Each row is a point. The last column is the point's height on a tilted bowl or saddle (a function of degree 2), plus a little noise. Count its main directions that bend up, bend down and stay straight.

Points:
-0.18 0.16 -0.44 -0.01
-0.01 -0.10 0.21 -0.40
0.43 0.52 -0.04 0.78
-0.07 -0.15 -0.52 -0.21
0.20 0.11 0.29 0.08
0.17 -0.23 -0.23 -0.28
-0.08 -0.14 -0.72 -0.07
0.08 -0.15 0.23 -0.29
0.37 -0.43 -0.19 0.16
-0.40 -0.10 0.37 -0.13
-0.15 0.22 -0.71 0.14
-0.51 -0.28 0.13 0.48
-0.18 0.94 -0.18 -0.10
0.04 0.01 0.46 -0.27
-0.31 -0.44 0.54 -0.43
0.11 0.08 0.13 -0.23
-0.03 0.18 0.12 -0.37
-0.02 0.04 0.45 -0.36
Directions: 1 up, 0 down, 2 straight

Points (22 x 5):
0.48 -0.24 0.56 -0.14 0.64
0.06 0.20 -0.54 -0.30 0.19
-0.22 0.24 -0.26 -0.46 -0.15
-0.41 0.55 -0.16 -0.31 0.14
-0.25 0.04 -0.26 0.68 -0.23
-0.28 -0.36 -0.09 0.28 0.05
-0.03 0.20 0.72 -0.30 0.69
-0.25 0.19 -0.30 -0.21 0.10
0.02 -0.08 -0.06 0.05 0.01
0.00 0.72 0.05 0.12 0.68
0.62 -0.30 0.08 0.06 -0.20
0.02 -0.21 -0.01 -0.15 0.02
-0.21 -0.25 0.39 0.24 -0.01
-0.25 -0.01 0.41 0.01 0.01
0.34 -0.68 0.02 -0.25 0.42
-0.67 0.43 0.15 -0.15 -0.36
0.23 -0.36 -0.12 -0.81 -0.58
-0.09 -0.09 0.16 0.37 -0.15
-0.09 -0.03 -0.01 -0.36 -0.17
0.34 0.34 -0.33 -0.34 -0.17
-0.51 0.42 0.39 -0.11 -0.09
-0.31 0.01 -0.08 -0.20 -0.13
Directions: 2 up, 2 down, 0 straight
